Each row is a point. The last column is the point's height on a tilted bowl or saddle (a function of degree 2), plus a little noise. Along how many of its main directions does it bend up, bend down or stay straight?

Points:
[[-16 -39  11   2]
 [  4  12  -9   6]
 [  2 -13 -41  13]
 [ -6 -29   9   4]
 [  3 -29   3   9]
 [-21  -8  18 -19]
 [-69  12 -30 -63]
 [ -8 -48 -48  12]
 [-55  -9  60 -88]
 [-12  -7  14  -9]
 [ 54  -5  42   9]
 [-57  14 -25 -48]
 [ 65  32  54   5]
 [-35  54 -38  -2]
 [ -2 -12 -43  13]
 [  1 -36  -1  10]
 [-48  57  -2 -58]]
Directions: 1 up, 1 down, 1 straight

Points, 23 rows:
[[ 16 -15  20  64  41]
 [  1  63  -5  43  26]
 [-34  66  35  -5  59]
 [  8 -14 -56  21  22]
 [-49  42  27 -26  60]
 [ 47 -25 -75  -4  22]
 [ 53  46 -49  -1 -19]
 [-13   3  23 -29  26]
 [ 28 -32  43 -17   9]
 [ 38  24 -11  -6  -9]
 [  2 -18   2  -3  17]
 [-22 -33  14  42  40]
 [ 52  -1 -18 -15  -8]
 [  8 -58  -3 -32  32]
 [-57  15  17  32  51]
 [ 61  72  -3 -13 -18]
 [  7  42 -33  18   6]
 [-25  66  58   4  66]
 [ 24 -21  38  33  25]
 [  5 -13  53  20  27]
 [ 23  37   9 -43   3]
 [-25   0  14  31  33]
 [-17  -2  10  11  25]]
Directions: 2 up, 0 down, 2 straight

Points, 46 rows:
[[ -32   48   45  -33    5  -39  -13]
 [ -24   19   -9   51   16   91    8]
 [  23  -21   24   32  -71   -8   65]
 [ -53   15    5  -14   69   -7    5]
 [   8  -29   44   33  -22   20   16]
 [  40   21  -55  -27   12 -102   89]
 [   3  -14  -13  -42   15    5   -7]
 [ -35  -79    0   11   -1   -5   57]
 [  52  -15    3   78  -15  -20   84]
 [ -21   24  -19    9   35  -11   -1]
 [ -30   19    2   17  -66    0   26]
 [  -2   -4    2   39   33   31   -3]
 [ -35   27   17  -21  -32   25  -21]
 [ -49    0   46    5   30   17  -25]
 [   1   36  -39    6   17    2    8]
 [  17  -23  -37   -6  -38  -21   33]
 [  -9   22   17   28   15    2  -18]
 [  26   23   -4   55  -12  -37   44]
 [  95   96   93  -24    6   25   31]
 [   9  -41   -1   21   45  -15   25]
 [  24    5   -5   16   48    0    5]
 [  10  -23  -26   38   38   47   25]
 [ -18  -32   10   36   -5   48   12]
 [ -46   54   16  -32   37   -3  -22]
 [   2   35    7    6    5  -24   -9]
 [ -13   39   23   22  -22   43  -32]
 [ -22   15  -62  -26    4  -42   42]
 [  31  -39   17    4   25  -29   23]
 [ -18   43  -48    1   33  -22   26]
 [  20  -19   29  -41  -11   -9   -1]
 [  25   27  -33  -23   -7   11    5]
 [  51  -10  -29  -38   52  -24   28]
 [ -24  -14    8   -4  -15    9   -6]
 [  14  -86   26   17  -18   61   62]
 [  -9    3    8  -10   32  -17  -10]
 [ -53  -20  -23   13    4    5   20]
 [  26   39  -16   81    4   30   42]
 [ -73   -7   -7  -53   56   24   24]
 [  27   40    4  -11  -24   41  -12]
 [   9  -46   58   -1  -21  -32   47]
 [  24   23   -1   33  -35   35   10]
 [   2   -3   45  -34  -84   40   31]
 [  17   32   29  -24   40   -1  -22]
 [  63  -38  -68  -18  -17   36   52]
 [ -19   68   10   29    5   13  -27]
 [ -32    1  -14   10   -2   15   -5]]
Directions: 5 up, 0 down, 1 straight

Points:
[[ -2 -23 -48 -31  -9 -35 -29]
 [ 26  42 -18  -6  24   0 -15]
 [-50 -62   5  -9  79  28 -40]
 [ 34  48 -13 -49 -96  34   3]
 [ 14  17 -10  25 -15 -33   1]
 [ -8  -5  60  43  44  -2 -56]
 [ 77 -22 -43   9 -38  26 -23]
 [ -4  48   6  16   5  -8 -10]
 [-30  -5  61 -31   7   6 -53]
 [-16  19  -9   2   2 -17  -9]
 [-12  -9  53  32  25 -12 -42]
 [ 50  37 -92 -25  -5  29 -34]
 [-11  20 -26  28  20  43  14]
 [ -5  38  -1  -4  -3  60  -7]
 [  4   4  -9 -37  -8 -71 -15]
 [ 70 -30 -16 -31  -4   6 -33]
 [ 27 -20 -11 -30  40  57 -30]
 [ 38  68  16  66  81  30 -54]
 [ 17 -10  58  11  36  14 -50]
 [ 24  40 -59   3 -14   6  -4]
 [  6   3 -28   7  -1 -11  -4]
 [ 43   6 -32 -23  46 -17 -42]
 [ 24  51  47 -57  -6  25 -38]
 [  1 -24  42 -17  -4 -19 -23]
 [ 30   1   7  37  27 -40 -26]
 [ 56 -20 -22  17  12 -24 -21]
 [ 54 -26 -38   3  -5  23 -16]
 [ 25   7 -11 -50  26  -6 -38]
 [ 28  11 -11  31  16   4  -6]
 [-82  16  14  44  42 -54 -78]
 [-25  13   7  71 -11  11 -13]
 [ 46   7 -27 -28 -26  50 -17]
 [ 10  -4  51  -5 -50  26 -12]
 [-35  26  25 -12 -11 -51 -20]
 [-71  -7  25 -10  43  11 -53]
 [-64  17  30  23   1 -30 -44]
 [ 24  -9 -41   4  19 -61 -34]
 [-35 -37  49   4   8  15 -45]
 [-31 -20  14 -34 -13 -39 -27]]
Directions: 1 up, 5 down, 0 straight

Points:
[[  -7  -14   21   56   48  -20   59  -25   22]
 [ -13  -62   13   15    4   20   52   -5   30]
 [  15  -44  -64  -40  -54   -5   30  -62    4]
 [  16   -2    6  -12    3  -16  -28  -51   -4]
 [  98  -18   -2   41  -55    7   -5  -27    8]
 [ -11   16  -15  -33   -9  -71   23   12   22]
 [  74  -43   10   16   33   36   -8   10   20]
 [ -12  -43  -36    3   -4   24    9   27   14]
 [ -39   39    9  -13    4  -33   -1   28   36]
 [   7  -21  -18  -15    4   63  -44   -2   18]
 [  38  -19   14   20   31   28  -61  -12   -5]
 [  15   14  -22   -7  -29   -2    2   20    0]
 [  -1   66   31  -27    7  -71    4  -30   17]
 [  -9  -46  -20   39  -20  -30    5  -11  -19]
 [ -69   18   24   -7   26  -54  -34  -21   55]
 [  -9  -39   13  -15   68   67   -2   15   88]
 [   0   -1   -9   29   -5   21   12    6   -5]
 [  79   41   -6   14  -41    2  -27   -9   -3]
 [  47    6  -24    2  -23   40  -28   -4   -3]
 [  41  -42   37   29  -39  -29  -10  -33    1]
 [ -10   15    3   31   46    6   26  -23   11]
 [  -4  -10    3   21  -22    4    5  -13  -14]
 [ -19  -43   -9   36  -52  -32  -28  -15  -20]
 [ -34  -20    7    6   49   21   -4   -9   44]
 [  16  -27   65   -9  -12   33  -35  -22   26]
 [ -20    8   12  -30   13  -42   19   -3   26]
 [ -10   26   -8    3  -35  -35    0   11   -9]
 [ -48    8 -104   59    6   90   -4   13   50]
 [  39   20  -20  -10    2   -1  -14   20    7]
 [  32  -13  -13  -18   15    6   21  -11   14]
 [ -43   35  -32  -32    3    5   22  -16   29]
 [  41  -19   38   37   15  -45    3  -32   -5]
 [  15    2   29  -14  -35   -7  -22   37   20]
 [   3   33   -2  -22  -15    6  -18  -49    6]
 [  30  -21    9   -5   52   37   11   -7   38]
 [  10  -59   -2   70    9   17  -19  -27   -4]
 [  -7   -9   -6   27   35  -39   17  -38   -6]
 [  -8  106  -49   19  -54  -60   34  -56  -47]
 [ -87   33  -22  -13  -36   -7   12  -72   19]
 [ -12  -17   16   41   38   11   35  -36   19]
 [ -12   13   26   -2   22    4   10  -11   19]
 [   7  -62  -30   13  -26    2   -9   43    9]
 [   2  -31  -44   14  -16  -72  -29  -35  -22]
 [  36   63   16  -37    1    7  -48  -19   35]
 [ -21  -33  -28   39  -40   91  -47   -2   14]
 [  54  -23   19   34   -3  -77   45   12   20]
 [ -78   53   -6  -16   52   21  -22   -5  103]
 [   5   54   38  -46   63   -2   -3  -15   70]
 [  42   48  -21    8   31   65  -75  -56   14]
 [  68  -31  -17  -55  -42  -49  -65    5   56]
 [ -44  -60   -7    1  -66   -2   12   29    0]
 [  23  -13   -3  -22  -11   12  -37    4    8]
 [  21   75   -9    2    2   53    1   64   83]
 [   6   -7   67  -57  -35   14   26   43   61]
 [   2  -63  -42    0  -20  -68   18  -45   -2]
 [  -2    9   59  -20   -1  -35  -16   52   49]
 [ -43   33  -26   29    0  -18   32    9   -1]
 [   7    4   35  -27   -4   68   39    3   64]
 [ -32   -2  -43   39  -61  -19  -26   27  -13]
 [ -16   -3   27    6   -2    9  -34  -12   10]
 [ -17  -25   45    1   -2   -7   28   -9   15]
 [ -35   45  -31   -5  -72  -39   38   13   -9]
 [  -1   21  -40   61  -14  -32   38  -64  -49]
 [  60   26  -12   23   28  -40   11  -27  -24]
 [  21   -1  -55   12  -29  -41    1    1  -26]
 [  14   10   38   -9  -24    1   12   18   13]
 [ -28  -50   27   -3  -51  -10  -36   -3    7]
 [   2  -21  -26    3   23   57   -8    3   24]
 [  10   45   10   35   22   42    2   43   42]
 [  -1   37  -47   21   28   72   65  -63   59]
 [ -36   32   -7   10  -49  -59   -9   58   35]
 [ -18  -37   36   -6   35  -36   -3   -6   35]
 [  49   12   18   44   70    4   -1    2    8]]
Directions: 5 up, 0 down, 3 straight

Points (70 x 9):
[[-62  12 -36 -20  42 -20  50  -5 -41]
 [ 27 -23  10  35 -92 -37  10 -15  20]
 [ 18 -23 -14 -74  -5  24  12 -63  16]
 [-59 -13 -50   3 -11  62 -58  21  75]
 [  6  15  18   3 -29  22   2 -19  14]
 [ 27 -25   6  16 -17 -33  19 -23  15]
 [-13 -27  -5 -48  22 -17  11  -4   5]
 [ -4 -22 -20 -71 -46 -31 -28  10  66]
 [ 33 -47  74 -18  36 -15  -8  24   8]
 [-23 -39  15  25  42 -29  41  44  11]
 [ 15 -41  -2 -47  -1  31 -30 -44  22]
 [ 35  32  16 -33  17  -2 -35  15  50]
 [-31  -2  -3 -29  61  56   5  -4  18]
 [-25 -15  11  -7 -23 -58 -23 -38  14]
 [ -9 -40 -26  23 -46  85  51 -13  24]
 [ 56 -20  10 -20 -44  27 -26  19  65]
 [  8 -43 -10 -37  -4  -1  19 -67  13]
 [ 10  -5  47  -2   0   8 -59  48  32]
 [-19  31  24  49 -16  21   4 -52   1]
 [-12  22  18  38  44  51  54  12  17]
 [ 48  12  36  18  21   4 -30 -23   4]
 [ 39  35  16 -40 -17  30  24 -24  40]
 [ 76 -25   6  23   5  65  25  15  79]
 [-12  23 -33 -23 -20  40   4 -45  28]
 [-25 -32   6 -16  18   2   9  30  13]
 [-42  29  48 -22  -8  -5  46 -21  -7]
 [-17  12  96  36  30   6  -7 -22 -18]
 [ -1 -36  22 -27 -35 -66  63  26  30]
 [ 36 -17 -46 -14  36   0  55  29  35]
 [ 34 -70 -42   9 -22  21 -23  -7  64]
 [ 64 -24 -24   3  19  21 -30 -48  43]
 [  8  51 -39  18 -60  40  20 -27  31]
 [ 27 -41 -13   6 -40 -32 -41  15  44]
 [  2 -68 -17 -29  48  54  69  30  51]
 [-14  33 -53 -81   9  10  74 -20 -34]
 [-51  46   9  16  23  45 -22 -31  27]
 [ 54  27   6  19 -33  13  -8  -8  44]
 [ 12 -60  29 -17   4  67  48  29  50]
 [-17  53  77 -19  34  80 -20  13  61]
 [-24   1  13 -17  -9  19  48 -29  -7]
 [-19  20  33  53   6  10  40  45 -12]
 [-11 -58  30  39 -11  43 -18  -4   8]
 [-10  18  13 -53  15  19  13  34  27]
 [-28 -54 -20  31  19 -24 -16 -23   7]
 [  7 -92  11  -2 -43  -7   6  15  40]
 [-19  28  61  26   5  35  71  -6   8]
 [-20 -35  20  26   3   8  28 -13  -2]
 [  0 -26 -25 -21  25  44 -20 -11  36]
 [ 27  51 -26   8 -32  45  54 -27  26]
 [-59 -47  16  35 -81 -39  42  30 -36]
 [ 76   7   9 -19   8   8   2  18  61]
 [ 20  -7 -40 -30 -27 -36   9   2  39]
 [ 24  19 -24  52  -7  46   9  -5  32]
 [ 20 -28  61  91 -16  -1 -47  49 -29]
 [-48 -34   9 -22  13 -30  29  39   2]
 [ 34  -6   4  41  -3 -48  -1   8   6]
 [  0  15   5  -7 -20 -17  10 -24   6]
 [-35  -5 -37 -89 -49  10  26   6  15]
 [ 24  45  15 -40  -5 -72  -2  23  42]
 [ -2  18 -35 -21  14 -10  42  40   1]
 [-22 -22 -20  48 -40  29  60  32 -25]
 [-32  -4 -18  10  11 -10   4  46   5]
 [-31  17  21   1  -2 -49  -2  20 -10]
 [ -7 -21 -14 -76 -21  13   4 -26  25]
 [ 19  20  22  39 -36 -58 -33 -23   4]
 [ 13 -44 -22   4  16  12  11  36  41]
 [ 40  20 -14  41 -20  17 -33 -24  39]
 [  3 -26  47   3   6 -42  17  44  11]
 [-10 -62   5  50  50 -16  45 -17  19]
 [ 35   0 -12  31 -59 -36  -7  16  20]]
Directions: 5 up, 2 down, 1 straight

Points, 70 rows:
[[  40   13    3    2  -14  -30  -16   34   16]
 [ -30   59   16   20   -2   -1  -18   12   31]
 [ -30   95   10  -17   23   -8  -27  -28   34]
 [ -50  -10   21   48    1   16   18  -46   13]
 [  11  -63  -18  -47   22   10    2   -2  -38]
 [ -21    8  -60  -14  -22  -22   10  -10  -39]
 [  49  -23   37   50    6   16   21   10   -1]
 [ -32  -50   13   11   -9   21    0    2   -6]
 [  -6  -27    3  -36   -8  -30  -27    6  -15]
 [ -74   69  -18  -48  -44  -17   22   -7   -5]
 [  49  -36  -38   -2   -8   11   -3   28  -23]
 [  26  -10   -2  -18   10  -56   17   44  -38]
 [ -48  -57  -21   43   -7   19  -56    2   35]
 [  14    4  -72   -2   25   33   -2   -5  -16]
 [ -21   -3  -52    1   11   22  -52  -19   14]
 [ -51   -5   19  -51   26  -55  -45  -36    9]
 [ -15   36  -13    0   -5  -47   -6   -2    8]
 [  15   17   20  -40    7  -28   -6  -12   -7]
 [   4  -22   19  -15   61  -28   54   21  -85]
 [   6  -11  -11  -33   43   39   40   12   -5]
 [ -51  -71    5    4   48   15   38   27  -17]
 [ -27   22   12  -16  -48  -72  -23  -37   32]
 [ -22   31   23   65  -11  -19   -1  -26   29]
 [  11  -27   -8   10   23   78  -10   16   26]
 [   0    2   34  -37  -54  -82   15   12  -33]
 [ -19   40  -35  -16   23    1    1   -5   -7]
 [ -22  -25  -41  -17   17  -14  -21  -70  -13]
 [  -4   25  -43   50   34  -25  -20   47    9]
 [ -26   21   66   -6  -71   24  -14   46   30]
 [  34  -29    5    1   26   70   -7  -20   15]
 [  18   -9  -44  -11  -13  -11   23   20  -35]
 [ -45  -67  -17   16  -27  -33   12  -74  -75]
 [  25   -8   -5  -23    2   12   23   41  -11]
 [  15   17  -34  -18   17   15   29    0  -11]
 [  -1   24   25    2    5  -16   34   -2  -21]
 [  17   -4  -13   -1  -37  -14    6  -32  -23]
 [ -34  -20   -7   16   -9  -37   26   62   -7]
 [  14   29   -4  -21  -76  -17  -22  -15   21]
 [  17  -55   58  -24   11  -22  -28   -6  -67]
 [ -14   20   14  -42   13   16    0  -49    7]
 [ -44   -9    0   -7  -28  -31  -12   15    6]
 [ -13    5   -8    1    9    6  -28    3   11]
 [  19  -14  -35  -35   10    6   20  -32  -21]
 [ -11    2   10  -40   17    9  -47   33   14]
 [  16  -14   18   28   -6    8  -35   23    7]
 [ -31  -31  -43    7  -35   -8   21  -28  -50]
 [  56  -21   33  -10   49  -19   34  -12  -49]
 [ -35  -43  -32   39 -121   20  -36    5  -36]
 [   7   -6   -3   16  -57   29  -41  -32   -9]
 [  -8   70  -29  -17   33    7   25   18  -23]
 [  19  -41   39   27   -5   30  -14  -60  -45]
 [  16   28   -9   26   22   -8   -1  -15    3]
 [ -32  -35  -33  -38  -15    2   33   14  -54]
 [  -9  -49    7  -37  -23  -22    6  -38  -63]
 [  11   -4  -18  -40   16  -22    9   10  -31]
 [  16  -37   49   35   66   58   -6  -62  -26]
 [  59  -41  -39   -8  -31  -22   44   16  -58]
 [  43    1   62  -38  -12  -47   -2  -14  -34]
 [  25   36   -7    9  -40   17   -7  -39   12]
 [  20   21  -11   28  -47  -20   -9  -25    6]
 [ -89  -44  -19  -30   -1   28   71   26  -28]
 [  52  -12   20  -32   -2  -52    0   16  -21]
 [ -22  -39    4   33  -31   35    9  -33   -9]
 [   7   -5  -21  -33  -11   38  -40   43   15]
 [  -9  -10   16    6   -2   37   31    5    5]
 [ -77    2  -76  -21    2  -43   27   -1  -81]
 [ -48  -33    7   46   22  -26   46  -20  -19]
 [  -9  -16   30  -20  -27    3   31   24  -30]
 [ -26  -21   47   25   17  -59   73  -23  -94]
 [  45    8  -12   38   18  -21   20  -33   -9]]
Directions: 3 up, 3 down, 2 straight

Points, 63 rows:
[[ -31  -28   32   36  -30   38   -5   22   10]
 [  18 -106   10   10   -9   21  -39  -56   64]
 [  23   10   -7   39  -14  -23   31   38   -6]
 [ -15  -44   -2  -18    4  -18   90   31  -16]
 [  35   38  -13  -16   58  -29    8   21   36]
 [ -40   56   19   35   -7  -27    6  -17    0]
 [  -6  -12  -14  -16    7  -46   21  -15    6]
 [  31   50   15   -6  -21   37  -12   39   18]
 [  22   15   13  -62   -8   21    9   21   -7]
 [  -4  -17  -57  -13    1   15   63   15    5]
 [  25  -18   -2    5   32  -12  -23    1   -4]
 [   2   22   18  -41    7   -8   -1   21   -9]
 [ -26  -16  -39   -1  -58  -24  -12  -16   66]
 [  -5   18   34  -66   39   36  -15   16    0]
 [  28  -33  -11  -11   11   18  -72    6   21]
 [  34    8  -32   44   -7   26  -14   10    7]
 [  22    2  -24  -11   43  -30   62  -16   16]
 [  -1   31  -36   -7  -81   10   19    8   32]
 [  13  -35   45  -13  -72  -27  -43  -17   47]
 [ -20   19  -24   28   15    0  -22   27   12]
 [   0  -14  -21   25   55  -16   29   15   12]
 [  11   35   68  -45   44   -1  -47   34   18]
 [  16    1   29   -9   14   25  -31   -2   -9]
 [  83   -7   66  -21   12    7  -20   38  -13]
 [  67  -25   -9   44   13   14  -46    4    6]
 [  57   13    8  -36  -40  -18   22  -44   17]
 [ -43  -34  -27   42  -49   16    1   28   45]
 [   1  -28  -47   76  -52   32  -11   -6   58]
 [ -13   35  -35  -11  -23  -18  -29  -32   54]
 [ -38  -37   29   37   62   -9  -11  -47   -7]
 [  30   66   25   51    3   -6   28    8   10]
 [  70   71  -15   43  -36   -9   31   42   22]
 [ -15    8  -10   10    1  -27   91  -38   -8]
 [ -18   -7   20  -32   30   18   11   62  -16]
 [  76   18  -54  -19   46   15   63  -13   39]
 [  26   48    1  -16   -2    2  -54    5   39]
 [  25  -38  -28   14   17   12  -65   -2   30]
 [  33   16   17  -34   -6   29   19   14  -10]
 [  22   25   -3   34    4   47    0  -21    1]
 [   1   48  -43  -25    0  -45   -5  -39   67]
 [  68   51   21   -4   73   49  -20   75   74]
 [  21   -4  -53    0  -22  -25   27  -39   34]
 [ -22  -21   -9   11  -14   18  -59   -4   36]
 [ -75    5   10  -18   24   38    4   -2  -12]
 [ -54   22   31   53   31   15   19  -34  -16]
 [  38  -10   10  -26   -4   -6   10   24  -23]
 [  50  -78    1  -21   20  -49    1   -1    1]
 [ -10    9  -11  -28    3   37   52   39  -15]
 [  50    4    3  -11   29  -33  -32   34   15]
 [  23  -93   35    7   27  -56  -36   31   25]
 [ -37  -24  -18    1  -48   41   27  -22   27]
 [ -14  -29   -1  -40  -87   35    5  -29   70]
 [  19  -40    4   31   30  -24  -11   17    3]
 [ -39  -18   26  -62   40   58  -16   27   -5]
 [  36   -3  -18  -42   -4    8   16  -24    6]
 [  -9   37   19   41   32   -7   19    2   -3]
 [ -16    9   27  -31  -35   58   15   31   -1]
 [ -16   -5   -8  -28  -12  -90  -30   35   69]
 [  12  -14   37   28   72  -37  -25   17   14]
 [  15  -13   25  -31  -11   25  -39    5    2]
 [ -36  -78  -61   99   29   24   51   15  107]
 [  -4   15  -33   35   51  -40  -26   40   54]
 [ -43   -5  -27  -17    5   18  -30   68   14]]
Directions: 4 up, 0 down, 4 straight

Points, 65 rows:
[[ -10  -32   12    9  -30  -51  -17    7   32]
 [  -2  -29  -46  -32   13   19  -25  -15   29]
 [ -16  -37  -23  -36  -30  -12  -44   -2   41]
 [ -12   -9  -34  -35  -12  -43   -1  -53   19]
 [  -8   43  -40    0   -4   -7   -3   -3    2]
 [ -33   -2  -14  -33  -18   57    5   -4   26]
 [ -23   61    8   19  -22  -35  -44  -14   21]
 [ -16  -45   24   28  -10   30   40   -2   19]
 [ -20   13   51  -26   -9   -4   -7   22   28]
 [  48  -37  -16  -29  -32  -43   21    5   27]
 [  40   27  -51   -3  -19  -36   12   -9    6]
 [ -40   -6  -16   -5   -8  -50   20   14   13]
 [  30  -10   36  -37  -16    3   22  -48   29]
 [   2  -62  -37   13  -99  -27  -10  -10   51]
 [ -42   28   -5  -19   25   11  -31  -29   25]
 [ -31   23    9  -13  -69   33    7   33   29]
 [  -5   15  -48  -46   67  -16  -30  -48   44]
 [  -7   14    7   36   32   -9   11   44  -19]
 [ -13  -58   26  -28   -3   20   12   24   49]
 [ -43   13  -32   54   -9  -34    1  -50   15]
 [  33   37   30  -32   21   30   51   13   24]
 [ -37   -4    8   31  -19  -35   89   14    8]
 [ -14   30   -7   30   46  -15    9  -14   -5]
 [   1  -60   19    8  -40  -15  -37   38   55]
 [  25   -3  -44    0  -34   -8   15  -13    5]
 [  11   -7  -21   61  -12   35   32  -39    8]
 [ -40   48   43  -71   29    5    7    1   56]
 [  23   31   48  -33  -36   19  -11   12   32]
 [ -19  -17   54  -13   14   47   -6    6   37]
 [ -42  -21   -5  -14  -42  -41  -38  -47   40]
 [ -13   15   -4  -27   26   16    6  -60   22]
 [ -19  -19   16   15  -14   14   -6  -28   17]
 [  39  -22  -46    0  -18   -8  -71  -44   30]
 [ -15   20   23   74    6  -50  -16   50   -6]
 [  28  -18   -9   23    6   -9  -26  -10   15]
 [  -2  -26    3   79  -24    6  -24   23   18]
 [ -30   25    0  -21   29   47   32  -27   18]
 [  36  -74   12  -22  -28  -48  -16   10   61]
 [ -33   -8   50   19   59   42  -22   20   19]
 [  -4   10  -29  -11   -6   39  -46  -38   20]
 [ -40  -34   11   47  -19  -39  -32   31   30]
 [ -44  -27   29   41  -46  -10  -30   48   33]
 [ -28    7    0   30  -22   -8   56   -9    0]
 [  78  -55   24   -8   50  -19   -3   -6   62]
 [ -28   -9  -42    0   43   16  -11   -6   13]
 [ -30   10    0   21  -24  -29   -4    6    5]
 [ -36  -95  -94  -45  -19  -55   30   -5   89]
 [  11  -64  -22   27  -46   32  -27   49   52]
 [ -91   26   60   27  -41  -25   36  -33   46]
 [  16  -28   25  -41    0   53  -11  -15   44]
 [ -16   33   27  -46  -23  -21   -4  -33   28]
 [ -67   13   14   24   14  -13   54    6   -5]
 [ -68   56    5   16   -2   45   12   -6    7]
 [ -32  -64   -7   17    6   -6   79   73   19]
 [   5   28    4   15   41   -8   41    1   -7]
 [-112   39   -6   -2   -3   14   82   -5   26]
 [  39  -37    4  -13   29   16  -22   37   37]
 [ -14   33   -8   -3    0  -76   28    9   10]
 [ -28  -79   -9   74    0    3    7   76   23]
 [   0   20    4   -1  -32  -18   73   -1   11]
 [  39   60  -24   15    1   47   24   28   11]
 [   0  -32    9  -11  -18   38   27   14   22]
 [ -14   30   19   20   47   48   27   -3   -3]
 [  20    8   43   46  -11   62   32   -6   14]
 [   6 -116    5   29   26   42  -52   60  103]]
Directions: 7 up, 1 down, 0 straight
